Rows are points. A path goes straight from each point to the next, and from the last back to the first. The post is the endless flat space through its rows: a point in 2 columns, a line in 3, a plane in 4, and so on, so that a path can go around it. Count how often the path circles the post. Going back the other way cancels.

Post (1 x 2):
[[ 0.24 -0.39]]
Path:
[[ 1.18 -3.79]
 [ 2.60 -1.32]
 [ 0.85  1.14]
 [-1.35  2.71]
 [-3.39  0.38]
 [-2.10 -3.47]
 [-1.82  0.51]
 [ 0.39  2.59]
 [ 2.83  1.64]
 [ 2.58 -2.97]]
Times around: 0

Post (5 x 6):
[[ 0.37 -1.13 -3.05  0.35  2.94 -4.87]
 [ 0.77 -1.22  4.75  2.84  1.25  1.14]
 [ 0.46 -0.67  1.21 -3.16  0.33 -4.39]
 [ 1.23 -0.59  2.60 -3.00  3.33 -1.33]
 [-1.09 -1.19 -6.04  0.94 -1.63 -1.81]]
Path, 13 rows:
[[-0.57 -2.89  2.21  0.71  2.86 -2.12]
 [-0.87 -1.46  0.97 -1.79  1.23  0.78]
 [-0.68 -0.37  1.82 -0.65  2.29 -0.08]
 [ 0.97  2.64  1.58 -2.48  1.45 -1.67]
 [ 2.49 -0.21  0.67 -0.49 -0.20 -4.71]
 [ 2.71 -3.49  1.03 -0.27 -0.19 -1.81]
 [ 0.40 -2.19  1.92 -1.43  0.61 -2.69]
 [-2.45 -3.25  3.79 -1.97 -2.63 -3.45]
 [-1.76 -1.28  1.60 -1.67  3.49 -3.23]
 [-2.26  1.71 -0.09  2.44  1.07 -2.94]
 [ 1.45  1.48 -0.04  1.11 -1.63 -1.33]
 [ 2.05 -1.37 -1.45  0.60 -1.56 -1.38]
 [ 1.65 -4.59  1.51 -0.57 -1.49 -2.45]]
Times around: 2

Post, 8 rows:
[[ 0.69  1.96  1.66 -0.85  4.33  3.51  3.24 -2.31 -0.35]
 [ 0.67  1.07  1.13 -0.35  4.84 -0.10 -0.63  2.60  5.00]
 [-0.50  0.75 -4.87  4.30  0.77  5.66  4.45 -2.54 -0.38]
 [ 0.71 -0.73 -1.35  2.49 -2.89 -3.18  0.69 -2.41  2.32]
 [ 0.16 -0.12 -4.24 -0.18  4.22 -1.51 -3.90 -3.21  5.50]
 [ 0.07  1.07  0.00 -0.56 -2.52  1.43 -0.31  0.38  4.00]
 [ 0.35  1.73  0.04 -4.10 -2.44 -3.36  3.64  0.31 -3.63]
 [ 0.51  1.66  1.74  0.24 -3.37  0.82  0.62  1.62 -3.08]]
Path:
[[ 0.26  3.79  0.42  2.04 -1.41  2.48 -0.50 -1.26  1.67]
 [ 1.43  3.90 -1.20 -0.30  1.51 -1.07 -1.02 -1.39  0.78]
 [-1.49  2.44  1.63  0.83  2.43 -1.91 -0.25 -3.06  1.65]
 [-2.94  0.38  2.79 -2.33 -0.31  2.10  2.57  0.51  3.25]
 [ 0.31 -1.67  1.92  1.06  2.78  2.69 -0.64 -0.81  2.82]
 [ 0.81  0.61  0.90 -2.77  0.81  2.25  0.95  1.37  1.66]
 [-2.31 -1.16 -0.20 -0.41  0.03  3.18  0.88 -2.72  1.88]
 [-2.50  1.74 -3.83  2.86 -1.61  0.97  2.49  2.99  0.47]
 [-0.69  3.08 -2.32 -0.75  1.49 -0.49  0.10 -0.31  1.67]
 [ 0.88  2.39 -2.18  0.76 -3.74  2.75  0.99  0.31  2.44]
 [ 3.10 -1.39 -2.85  1.08 -0.52  0.49  0.09 -1.40  0.32]
 [ 0.12 -2.03  0.29 -1.18  0.77  1.92  1.28 -2.70  1.62]
 [-2.33 -0.35 -1.41  2.63 -0.75  0.52  4.31  0.98 -0.88]
 [-1.80  2.59 -0.30 -0.10 -2.72 -1.83  0.53 -2.06 -0.17]]
Times around: 1

Post, 13 rows:
[[-2.86  1.28  5.94 -1.41  3.94 -0.79 -4.40 -1.66  2.34  1.51  0.21 -0.59
  -5.44 -2.71]
 [ 0.61  0.60  2.32 -0.15 -1.80  6.91 -0.07  0.85  0.71  0.15 -2.12  0.01
   0.71 -1.55]
 [ 0.84 -1.08 -3.03 -0.58  0.44 -1.39 -0.87 -0.86 -0.70 -2.53 -2.71  2.30
  -0.40  4.79]
 [-2.06 -2.59 -0.72  0.42 -3.78 -6.31 -3.24  1.15 -1.72  1.62  2.40 -0.52
  -1.54  3.76]
 [ 2.03 -1.43 -2.49  1.06 -1.57 -2.33 -0.02 -2.82 -1.73  1.01  0.85 -0.68
   1.56  1.09]
 [-0.74 -0.13  0.50 -1.54  1.57 -1.07 -4.13  1.62  2.50  2.40  0.98 -0.01
  -2.10 -2.44]
 [-1.05 -1.21 -0.59 -2.69 -2.73  0.80 -1.33  3.04 -2.77  1.28  1.56 -5.14
  -2.10 -0.38]
 [ 2.62  1.58 -0.56  2.53 -3.34  2.12 -1.86 -1.89  5.61  1.00 -6.13 -2.37
  -4.16 -5.57]
 [ 0.71  1.42  1.41 -0.80 -1.64  2.10 -2.45  3.21 -2.39  0.45 -1.54  0.52
  -3.39 -3.99]
 [ 1.14 -0.33 -0.84  4.39 -1.00 -0.37 -3.49  3.83  0.78 -5.58 -4.37 -1.81
  -2.02 -2.85]
 [-0.79 -1.36 -0.89  1.07 -1.25  3.00  2.43  3.42 -1.43  2.79  0.81 -1.53
  -3.39  0.98]
 [-0.29 -0.48 -2.77  0.12 -2.17  2.73  0.04 -1.86  0.42 -0.07  3.37  0.87
  -2.58  2.38]
 [ 1.74 -0.07 -1.35 -1.03 -2.58  2.23  4.24  0.06  0.86 -3.77 -1.39  1.29
   0.69  0.08]]
Path:
[[-0.17 -0.96  4.48  1.48 -2.67 -0.78 -4.52  3.21 -1.02 -1.06 -2.33  0.21
  -1.38  1.40]
 [ 1.78 -2.99 -1.02  0.13 -0.61  3.22 -1.60 -0.30 -0.69  1.38 -2.31 -3.35
  -1.57  0.14]
 [ 0.75 -2.49  0.51 -0.09 -0.47  5.63 -1.14  1.55 -0.22 -0.08 -1.24 -0.53
  -2.55  3.27]
 [ 2.93  0.27 -1.79  1.85 -1.70  1.32 -2.12  0.73 -0.19  1.86  0.59  2.12
  -1.58 -1.38]
 [-1.23  1.82 -2.01 -0.95  0.67  0.06 -3.07  1.62  2.96 -0.61  2.23 -1.68
  -1.05  2.15]
 [ 0.64  0.28  0.38  2.55 -2.41 -1.13  0.57 -1.14 -0.27  0.17 -0.16  1.47
  -2.66  2.67]
 [ 2.02 -0.10 -0.05 -3.59 -1.10 -0.79 -3.86  2.13  0.03  1.29  0.01 -1.23
  -0.69 -1.43]
 [ 1.51 -3.35  1.12  1.13 -3.68 -1.49 -2.18  1.82 -2.37 -2.65 -1.89 -4.95
  -4.39 -1.23]
 [-1.76 -2.13 -1.62  1.08  0.01  2.28 -4.50  0.93  1.58 -2.15  2.37  0.96
  -0.99  1.85]
 [-1.67  0.41  1.27  1.99 -3.31 -1.51  0.43 -1.36 -0.36 -2.03 -2.02 -0.57
  -3.80 -0.75]
 [-1.26  2.16  0.62  0.71 -1.36  1.18 -2.23 -1.45 -0.09  3.21  2.03 -1.45
  -1.28 -0.60]
 [ 1.96  2.19  0.36 -0.62 -1.68 -1.48 -0.28  0.86  3.46  1.31 -0.25 -0.15
  -1.29 -2.63]
 [ 3.61  0.35 -1.60 -0.72  1.76  1.21  1.15  1.72  1.37 -0.13 -2.04 -1.82
  -2.79 -0.78]
 [ 1.62  1.22  0.69  0.17 -2.24  1.71 -1.28  3.00  0.94  1.45  1.39 -2.36
  -3.08 -0.05]
 [ 1.09  2.71  0.61  0.27  1.08  3.99 -1.14 -1.22  2.76  1.27  0.11 -3.43
  -2.20 -2.08]]
Times around: 1

Post:
[[ 1.01 -0.90  2.16 -3.33 -3.31 -1.34 -4.35  1.19 -2.06  1.36 -0.83 -0.62
   1.20  3.25  2.98  0.16  5.54  1.28]
 [-1.76 -1.21  1.27  0.65  2.67 -3.84 -0.78  2.01  1.69 -2.79 -3.63 -0.70
   2.11  4.17 -4.44 -1.64  2.00 -1.81]
 [ 0.42  1.15  4.26 -1.98  0.23  1.07 -1.01  3.40  3.12 -0.27  0.12 -1.43
  -2.78  1.30 -2.22 -3.33 -3.29  1.70]
 [-1.38  0.38  3.65  1.11 -2.63  1.12 -0.14  0.13  2.15  0.76  0.76 -1.96
  -6.34 -2.87 -2.07 -3.39  0.52 -0.45]
 [ 0.54 -0.84 -0.94  0.91 -2.96 -1.97 -4.81 -1.48 -3.93  0.23 -0.80  2.61
  -3.58  1.06  0.02 -3.17  1.05  3.77]
 [ 1.95  1.71  1.91  4.88 -0.79  0.45  2.30 -4.17  1.65  2.50  1.72  2.58
  -1.58  1.01  0.17  1.32 -2.69 -4.18]
 [ 0.65  1.52  3.07  0.76 -0.11 -2.29 -1.00 -2.10 -0.26  1.91 -1.47 -1.09
  -2.53 -0.87 -5.39  1.42 -1.46  0.53]
 [ 0.01  0.09  0.60 -0.57 -1.87  6.90  2.27  1.77 -0.55 -1.24  2.35  0.41
   1.75 -1.62 -1.31  0.48  0.23  0.74]
 [ 2.26 -1.20  6.16  1.13 -4.78 -0.13  2.94 -0.43  0.11 -0.59 -2.08 -1.72
  -0.21  1.54 -1.25 -0.65 -3.64  0.69]
 [-1.64 -0.09 -2.19  2.31  0.77  0.27 -0.62 -4.49  3.42  0.82 -1.87 -1.32
   1.21  2.60  0.57 -2.09 -0.45 -2.96]
 [-1.09  0.50  0.18 -0.52  3.86 -1.59 -0.12  1.50 -0.37 -0.66  0.76 -3.00
  -0.98 -1.53  2.71 -0.48  1.10 -0.25]
 [ 0.28 -0.50 -5.41 -1.30  1.94  0.53  4.43  2.58  3.06  3.71 -3.35 -1.10
   1.51  3.94  1.48 -4.07  1.45 -2.99]
 [ 0.01 -0.37  3.06 -3.38  3.46  2.16 -2.47  1.75  2.30 -1.01 -5.14  0.89
  -4.93 -1.55 -0.12 -0.79 -1.08  2.70]
 [-2.23  1.40  5.70 -2.80  0.60  1.29  0.38  2.07 -0.26  1.67 -0.11 -1.81
   2.78 -0.81 -0.81 -1.89  0.25 -4.79]
 [-0.10  0.50 -3.87  3.94 -0.27 -3.62 -0.49 -0.99  3.98 -0.44 -1.78  1.42
   0.60 -3.01  0.34  0.10  0.34  0.87]
 [ 2.47  0.33  4.48  6.08  4.02  1.64 -0.62 -3.19  0.85  1.43  0.34  1.64
   1.39  1.78  3.83 -2.00 -0.11  2.67]
 [-0.69 -0.50 -2.41  3.28 -1.57  4.45 -0.92  2.20 -0.92  2.19  0.20 -0.41
   0.87  0.31  0.78  0.12  0.34 -2.10]]
Path:
[[ 1.12 -0.02  1.00 -0.06 -0.40  1.36  0.35 -3.05  1.20 -1.60 -2.19 -3.87
  -2.37 -0.42  1.02 -3.37  1.40 -0.13]
 [ 0.45 -1.48  0.91  0.83  0.27 -3.52  0.44 -2.21  0.26  0.89 -1.89 -0.55
  -1.93 -1.06  1.54 -1.35  2.19 -3.18]
 [-1.53 -1.36  1.00 -0.45  1.21  1.16 -2.47  3.18  0.82  0.93 -1.01  2.01
   0.10  1.52  1.94 -4.41  0.06 -2.67]
 [-1.64 -1.33  4.87  2.83  0.78 -2.26  0.50  0.84  3.88  0.19  0.08  3.36
  -2.24 -0.21  2.62 -3.22  4.19  1.40]
 [ 2.03 -2.23  2.14  1.35 -2.61 -0.34  1.00  2.06 -0.97  0.75 -1.05 -0.63
   1.99  1.63 -1.18 -1.53  0.15  1.98]
 [ 4.58 -1.55 -0.55  2.36  0.44 -0.03  1.64  0.67 -0.62  1.49  0.58 -0.10
  -0.03 -1.31  1.33 -0.56  2.57 -0.80]
 [ 2.50  3.35  4.22  3.00 -3.49 -1.31  0.36  4.45  1.10  0.02  3.31 -3.65
  -3.09 -8.32  0.32  1.17 -0.96  2.20]
 [ 2.66 -1.45  0.30  1.62 -3.71 -0.91 -0.06  3.56 -0.23 -2.81 -1.33  1.57
   2.65  2.99  2.09 -2.60 -1.48 -3.67]
 [ 2.33  0.18 -0.13  4.71  2.25  1.40 -5.79  0.65  2.92 -0.85  2.28  0.34
  -0.61  0.92 -1.28 -0.60 -1.69  2.27]
 [ 0.38 -1.01 -0.63 -2.78  0.33 -2.38 -1.26  1.19  1.46  1.46  1.07  2.28
   1.81  2.59  2.53 -2.35  0.16  1.82]
 [ 1.10 -2.02  5.48  3.23  1.73 -1.17 -1.85  1.31  3.16 -0.08 -3.02  1.21
  -1.45 -0.45  3.72 -0.69  1.72  0.22]
 [ 3.49  0.37  1.15  3.13  0.33 -3.46  1.90  1.90 -0.17  2.00 -0.09  1.77
  -1.82  1.43  1.51  1.22  0.83 -3.36]
 [ 3.72  2.57  1.61  3.11 -0.91 -0.78 -0.01 -1.83  2.38  0.44  1.16 -0.15
  -2.51 -0.79 -1.21  1.03  0.17  1.45]
 [ 1.11  1.86  0.56 -0.55  2.57  4.05  3.10  3.07  1.28  0.64 -0.60  1.14
  -1.44  2.64  0.03  0.15  0.34  1.27]
 [ 1.59 -1.71  0.67 -0.51 -1.62 -1.23  2.39  2.68 -0.89  0.36 -1.86 -0.30
  -0.40  2.84  2.18  1.23 -1.00  3.73]
 [-2.86 -1.66  2.28  1.45  0.07 -0.82  0.90 -3.80  0.65  1.04 -2.37 -0.82
  -1.88 -2.47 -0.53 -0.35 -1.00  0.72]
 [-2.67  0.42  1.98 -3.87  1.80 -0.72  0.67  2.31 -0.01 -0.64 -3.69 -1.25
  -0.67 -1.02  1.53  0.04  3.21  0.91]
 [-0.01  3.21  0.89  0.24  2.15  0.93  0.32 -1.29  0.25  1.78 -2.30  0.88
  -1.87  1.25 -1.07 -1.76 -3.29 -0.34]
 [-0.99  0.65  1.21  0.52 -0.04 -2.51  0.24 -0.36 -0.91 -1.27  1.22 -6.77
   1.17 -1.12 -1.41  0.52  3.28 -1.26]
 [-2.23  0.52 -1.30  0.96  1.17  2.19  0.85  1.16 -1.21 -0.25 -1.09 -2.32
  -1.04  1.13 -1.51 -0.73  1.07 -1.80]
 [-2.56  0.84  2.72 -0.84 -0.46  1.51 -2.22  2.71  1.63  2.34  1.14  0.62
  -2.80  3.95  2.89 -2.77 -0.69  0.69]
 [ 0.93 -2.17  1.83  1.49 -3.28 -5.38 -0.47 -0.28  4.84  1.69 -2.37  4.53
  -2.10  1.46 -3.52 -1.78 -0.11  0.74]
 [ 0.06  1.81  4.40  0.06  0.84  0.86 -0.04  2.87  2.83  1.76  1.45 -0.18
   0.09  2.19  2.32  1.34  0.06 -0.83]
 [-0.79  3.40  3.16 -0.72  1.27  1.98 -2.83  1.64  2.20  0.52 -3.53  1.59
  -0.70  1.13 -0.67 -0.55 -2.54  1.94]]
Times around: 0

Post (17 x 18):
[[ 0.46  3.16 -0.88 -6.60  0.93  4.09 -2.31 -2.66 -1.44 -1.53  4.99 -2.87
  -0.01 -1.92 -3.34 -2.12 -3.79 -0.68]
 [-2.80  0.54  2.50 -2.36  1.92 -0.48 -1.11 -1.06 -0.23 -0.29  0.50  0.88
   2.81  0.84  3.31  0.88  1.12  0.15]
 [-1.84 -0.71  1.67  1.18 -2.21 -1.65 -0.70  0.59  2.71 -1.06  0.22  1.70
   0.43  0.62  2.32  7.48  0.44  1.27]
 [-2.13 -0.13 -0.27  1.11 -3.04  1.78 -1.37  0.22  1.65  1.73  0.63  0.56
  -1.38  4.35  3.87 -0.48  1.43 -0.29]
 [-0.07  2.39 -3.02  1.84  0.92 -1.59 -0.49  2.05  2.48  1.12  0.92  3.79
  -1.51  0.47  2.73 -0.53  2.04 -3.45]
 [ 0.14  2.09  1.22 -2.78  1.99  4.57 -1.46 -1.72  1.53 -1.74  0.43 -4.54
   2.20  0.32 -3.32 -1.65 -1.40 -0.93]
 [-4.08 -0.65  0.94 -1.93 -3.08 -0.32 -2.40 -1.88 -0.18 -0.67 -1.85 -2.46
  -1.63 -0.04  2.26  3.07  1.64 -3.82]
 [ 0.53  3.33 -0.86 -4.49  0.87  3.59 -0.31 -0.15 -1.65 -2.21 -1.83 -0.37
  -2.16 -1.15 -3.43 -2.95 -0.90  0.95]
 [-1.68  0.59 -0.63  3.36 -2.77  0.07  2.34  0.99  0.59 -2.57  2.46  0.41
  -0.70 -1.26  3.24 -0.06  3.26 -1.64]
 [-1.55 -0.05  3.85 -1.06 -1.12  0.73 -3.18  4.00 -0.55  0.28  0.06 -2.64
  -0.55 -0.15  2.70  3.46  1.93 -0.90]
 [-0.71  1.85  1.60 -3.92 -0.92  2.17 -0.74 -1.73  2.10  0.81  1.34 -1.97
   0.01 -2.51 -4.34 -3.85  0.38  0.07]
 [ 0.61  3.20 -3.20 -1.59  2.19  4.55  2.61 -0.11  7.08  3.40 -2.22 -0.89
  -0.31 -5.59  3.02 -7.98 -0.21 -0.14]
 [-2.18  0.92  1.82 -3.46  0.19 -2.16 -0.19  0.78 -0.05 -2.50  1.12 -4.22
  -0.54  1.85 -0.16 -0.50 -3.00 -0.89]
 [ 1.03  2.37 -7.48  3.46  2.14 -1.23  0.35 -0.60  4.63 -0.24  2.35  0.24
  -1.05 -2.85  3.05 -3.25  4.44  2.45]
 [ 1.69  3.40 -1.45  3.30  1.55 -1.03  2.05 -2.60  2.04  2.00  1.54 -1.08
  -3.45 -1.46  2.84 -1.09  1.19  0.03]
 [-0.52  0.26 -1.93  2.08 -0.89 -1.41  0.21  1.49 -1.89  1.67 -0.52 -0.35
   2.33 -0.21  1.54  1.08 -1.44  0.20]
 [-0.73 -1.60  3.43 -1.40 -1.86  1.05 -4.99 -1.27  0.75 -2.56 -0.73 -1.56
   0.83 -0.78  0.43 -0.39 -2.70 -0.61]]
Path, 11 rows:
[[ 3.03  3.01 -0.42 -1.92  1.78 -0.22 -1.96 -1.06 -0.32  0.18 -0.55 -2.86
  -0.94 -1.44 -3.93 -0.78  1.55  0.73]
 [-0.26  3.50 -1.04 -1.51 -1.79 -3.04 -2.62 -4.63  1.16 -0.03  0.67 -1.37
  -1.49  3.07  1.35  0.29 -1.27  0.31]
 [-1.75  2.24  4.54  0.14 -0.85  1.67 -1.42  0.03 -0.19  0.17 -1.11 -0.32
  -1.79 -2.46  0.64  1.65 -1.81 -3.24]
 [-1.35  1.82 -2.90 -1.41  1.66 -0.57 -2.64 -1.77 -0.23 -1.26 -0.41  0.04
  -0.57 -3.00 -0.75  1.75 -0.15  3.04]
 [-1.12  2.85 -2.45  1.47 -2.83 -1.06 -2.91 -0.43  2.37 -1.90  1.66 -4.14
  -1.44 -1.39 -0.74  0.41 -2.81  1.18]
 [-1.37  1.90 -3.54 -3.12 -1.90 -1.91 -2.69 -2.02 -1.22  0.45  2.24  0.93
  -0.65 -1.80  2.44 -0.94 -0.77 -2.64]
 [ 0.17  1.13 -0.13 -4.35 -0.24  0.60 -0.18  1.76  1.81  0.08  0.25 -4.98
  -3.37 -0.87  1.01  1.10 -1.35 -0.82]
 [-0.68  0.00  1.21 -1.48  2.74 -0.50 -0.03  0.25 -0.63  0.77  1.20  2.25
  -5.07  1.08  4.12  0.98 -0.61 -1.91]
 [-1.78  2.29 -3.81  0.19 -0.19  0.26 -0.28  0.51 -0.37 -2.69 -2.54  0.74
  -2.31 -5.54 -0.44 -1.41  0.54 -1.41]
 [-2.33  1.08  1.06 -4.07 -1.95  3.68 -1.02  0.90 -0.58 -1.10  4.34  1.49
  -1.66 -1.57  0.25  1.28 -0.87 -0.86]
 [ 0.61  0.02  0.68 -1.55  2.03  0.63 -0.10 -0.53 -0.46  1.31 -1.61 -2.16
  -2.36 -4.04  0.56  2.64  1.35 -0.87]]
Times around: 0

Post:
[[ 1.13 -3.87  1.84 -1.23  3.26 -0.01  0.68 -1.00  3.27 -1.21  0.94 -1.66
  -0.16  1.13  4.48  0.98 -2.06 -4.38]
 [-1.16  3.19  2.29 -0.98 -3.24 -0.57  4.00 -2.16 -2.43 -1.88 -0.98  0.15
  -0.65  0.92  2.27 -1.58 -0.87  2.90]
 [ 0.14  0.33 -0.30  2.88 -3.47 -2.64 -0.22 -2.47 -2.69  2.11 -2.93  0.46
   1.49  0.04  2.11  0.96 -2.62  1.92]
 [-0.07  2.75  0.86  0.88 -4.21 -0.50 -0.50 -2.77 -4.42 -3.91 -4.87 -1.70
  -0.89  1.14 -0.13 -0.34  1.51 -0.48]
 [ 0.45 -3.73  1.55 -0.94  4.19 -2.30  0.09  2.36  1.02 -0.11  3.31  0.10
   0.26  1.57  0.08 -3.39  0.09 -4.80]
 [-1.83  1.18 -0.97 -0.88 -0.15 -0.53 -0.40 -6.44 -2.99 -2.86 -1.92  0.10
  -0.87  1.98 -0.86 -1.25 -1.58  1.77]
 [ 1.37 -2.71  1.65 -0.19  4.18  0.31  3.34 -1.59  1.38  1.98 -2.59  0.71
   2.01 -1.57  1.67 -3.52  0.31 -1.97]
 [-1.19 -2.84  2.45 -0.37  1.21  0.83 -0.62 -1.02  3.68  2.62  0.60 -2.88
  -1.84 -0.67  0.44 -4.64 -0.51 -3.23]
 [ 2.73 -0.06  3.06 -3.77 -2.00  1.26 -1.55 -1.89 -0.60 -1.84  1.53  2.18
   1.43 -1.20 -3.22  1.02 -2.33 -1.13]
 [ 0.69  0.10  4.21 -0.30 -2.74 -0.79  0.91 -3.85 -1.72 -1.33  3.16 -1.49
   3.91 -0.28 -4.29  5.95  1.49  2.03]
 [-0.67 -3.61  0.03  0.14  1.91  2.24 -0.98 -1.61 -0.90 -1.10  2.55  0.19
  -0.68 -1.74  3.90 -3.40  0.60 -3.48]
 [-1.49  1.42 -1.15  5.06 -4.32  0.09  4.25 -3.38 -2.88 -3.27 -3.75  0.21
  -0.91 -0.15 -0.38 -0.11 -3.88  1.29]
 [ 0.45 -2.14  0.03 -0.47  0.65 -0.77 -0.67  0.41  3.99 -2.29  0.97 -2.42
   3.01 -1.23  1.74 -3.65 -0.60 -1.09]
 [ 0.60  1.19  1.58 -0.95 -0.16  0.86 -1.35  1.18 -0.55 -1.48  2.27  0.55
  -0.24 -1.03 -3.57  6.46  1.62  3.91]
 [ 0.46  0.95  3.92 -2.97  1.27 -0.28 -2.06 -0.88 -4.00 -2.64  2.99 -3.41
   1.40 -2.74 -2.86  3.13 -2.24  0.70]
 [-0.81  1.84 -4.71 -1.97 -4.09 -0.15  3.37 -4.31 -3.81 -0.20 -2.48 -1.55
  -0.32  0.16  0.09 -0.84 -1.07 -1.13]
 [ 0.74 -1.15  1.37  0.04  2.89  4.06 -0.86  0.15  1.09  0.60  2.48 -1.60
   2.70  2.96  0.89 -1.50 -0.78 -2.49]]
Path, 29 rows:
[[ 2.60  1.20  0.21 -1.67  1.78 -2.31  2.23 -1.39 -1.17 -2.73  1.58  2.51
  -0.79 -0.49 -3.39 -0.93 -1.67 -3.73]
 [-2.07  0.79  2.19  2.53 -0.14  2.43 -2.46  0.55 -1.30 -3.05  1.89 -3.00
  -0.90  1.86  2.97  1.03 -2.90 -2.69]
 [-0.79 -0.01  1.38  2.66  3.21  6.05  2.62 -1.50 -0.28 -1.42 -1.18 -0.48
   3.04  0.67  2.06  1.13  2.97  1.24]
 [ 0.59 -2.46  2.76 -4.56  0.47 -0.26  0.01 -3.01 -3.88  0.53 -0.76  0.60
   1.40  4.56  1.05 -0.28 -1.38 -1.76]
 [ 1.57 -2.54  2.85  0.26 -0.58 -2.37  0.10 -2.13 -1.48  1.18 -3.65 -2.65
  -1.44  1.14  0.62 -2.90 -2.49 -0.71]
 [ 1.89 -0.16  1.88 -5.09 -1.79  1.45  0.85 -2.25 -2.22 -2.33  1.20  1.14
  -0.62  1.36  3.75 -1.99  1.24 -2.45]
 [-0.32 -0.83  2.20 -1.35  0.59  1.00  2.31 -1.33 -1.70 -3.09 -0.99 -1.05
  -2.74  3.98 -1.78  1.73 -0.74  0.97]
 [-0.30 -1.78  0.24 -1.23  0.57  1.47  1.30 -0.23 -0.54 -1.89 -1.79 -2.32
   3.15 -0.40 -0.68 -0.44 -3.81 -2.75]
 [-2.71  0.69  0.37 -1.42 -1.48 -0.94  2.60 -3.81  2.96 -1.04  0.67 -0.60
   0.70  3.35  2.90  1.65  1.76 -0.35]
 [-2.20  0.98  0.95  0.75 -0.39 -3.25 -0.56 -5.26 -5.12 -4.75  0.84 -1.12
  -0.51  0.67  1.79  2.09 -2.44 -1.24]
 [-2.06  0.74  2.37  2.71  0.50  4.08 -0.95 -0.17  0.82 -5.25 -0.69 -3.71
   2.43 -0.87  2.68 -0.84 -0.53 -0.13]
 [ 0.59 -2.69  2.04 -0.97 -0.28  1.01 -1.64 -3.49  0.03 -0.61 -6.37 -2.63
   1.36  1.18 -1.31 -4.08  1.88 -5.78]
 [ 2.43 -1.25 -2.45 -2.32 -0.89 -0.09  3.32 -1.13 -1.36 -1.06 -0.18 -0.67
   4.61 -0.53  2.57  0.30 -0.95 -0.67]
 [ 2.13  0.59  1.65  0.16  0.92  0.42 -0.78 -0.81 -0.19  0.89 -1.14 -1.71
  -1.74  2.63 -2.43 -0.04 -3.44  3.88]
 [ 1.43  1.83 -0.76 -0.28 -0.09 -0.39 -1.75  1.40 -0.81 -5.78  0.63  0.24
   2.96  3.05  2.25 -0.58  0.02  3.61]
 [-0.61  0.34  0.37  0.11 -3.21 -2.30  0.40 -3.26  0.63 -0.67 -4.39 -0.52
   1.49  3.11  0.97 -3.03  1.06  2.08]
 [-1.51  0.89 -1.60 -3.76 -0.72  1.35  0.33 -4.07 -0.07  0.39 -1.54 -0.05
   3.68  3.37  2.04 -0.73 -2.95  2.58]
 [-2.77  0.49 -1.69 -0.89 -3.51 -0.34 -0.78 -4.31  1.49  1.95 -1.42 -1.15
   2.44 -1.21 -1.00 -3.46 -4.72 -0.88]
 [ 0.52  0.21  0.59 -2.79 -1.08  0.15  1.34 -2.86 -0.78 -3.27 -0.01 -2.41
  -0.08 -2.30  0.75  0.82 -0.48 -4.14]
 [ 1.99 -0.33  2.30  0.48  3.70  0.36  0.33 -0.27 -1.64 -0.88  2.96  2.07
  -2.36  0.97 -2.31  0.66 -0.61 -1.35]
 [ 1.52 -1.64  1.98 -1.91  0.29  0.64  0.93 -3.44 -1.50 -2.02  1.42 -1.24
  -0.75  0.95  2.53 -0.69  1.37  0.72]
 [ 0.53 -1.61  0.10 -1.81  3.29  0.33  2.41 -3.55 -0.45 -3.02 -2.50 -0.61
   0.32  0.24 -2.50 -0.25 -0.22 -0.37]
 [-0.08 -3.25  0.44 -0.32  3.56  2.72 -0.84  0.00 -0.45  1.41 -1.99 -1.26
   3.95 -1.76  3.75 -2.79 -1.23 -0.74]
 [-1.37 -1.65  1.70 -0.03  2.36 -1.03  1.24 -1.85 -1.63 -4.82  0.57  0.64
   1.12 -1.64  3.91  1.02 -1.59 -0.88]
 [-0.09  2.45  0.00 -1.37  0.30  2.78  3.25 -1.84  0.31 -1.73  0.48  1.19
   3.94  1.41 -0.48 -2.14 -4.52 -1.43]
 [-0.93 -2.39  4.42 -0.99 -1.22  4.39  0.51 -2.01  0.22 -0.13  1.79 -0.45
   3.97 -0.59 -3.49 -1.56 -1.69 -3.31]
 [ 0.22 -3.11 -1.31 -0.78 -0.77  2.91 -0.39 -1.85  0.18 -0.74  1.04 -1.58
   2.59  0.90 -5.07  0.61  1.06  0.16]
 [ 2.48 -0.53  3.30 -2.65 -0.79  2.19 -1.39 -0.69  0.33 -1.09  1.37 -1.09
  -0.24  0.48 -1.06 -3.59  0.33  0.56]
 [-0.16 -0.04 -0.11 -0.36 -3.21 -1.77  3.22 -4.95 -3.91 -0.19  1.95  1.26
  -2.88  1.98  0.87 -1.74 -1.42 -1.50]]
Times around: 0
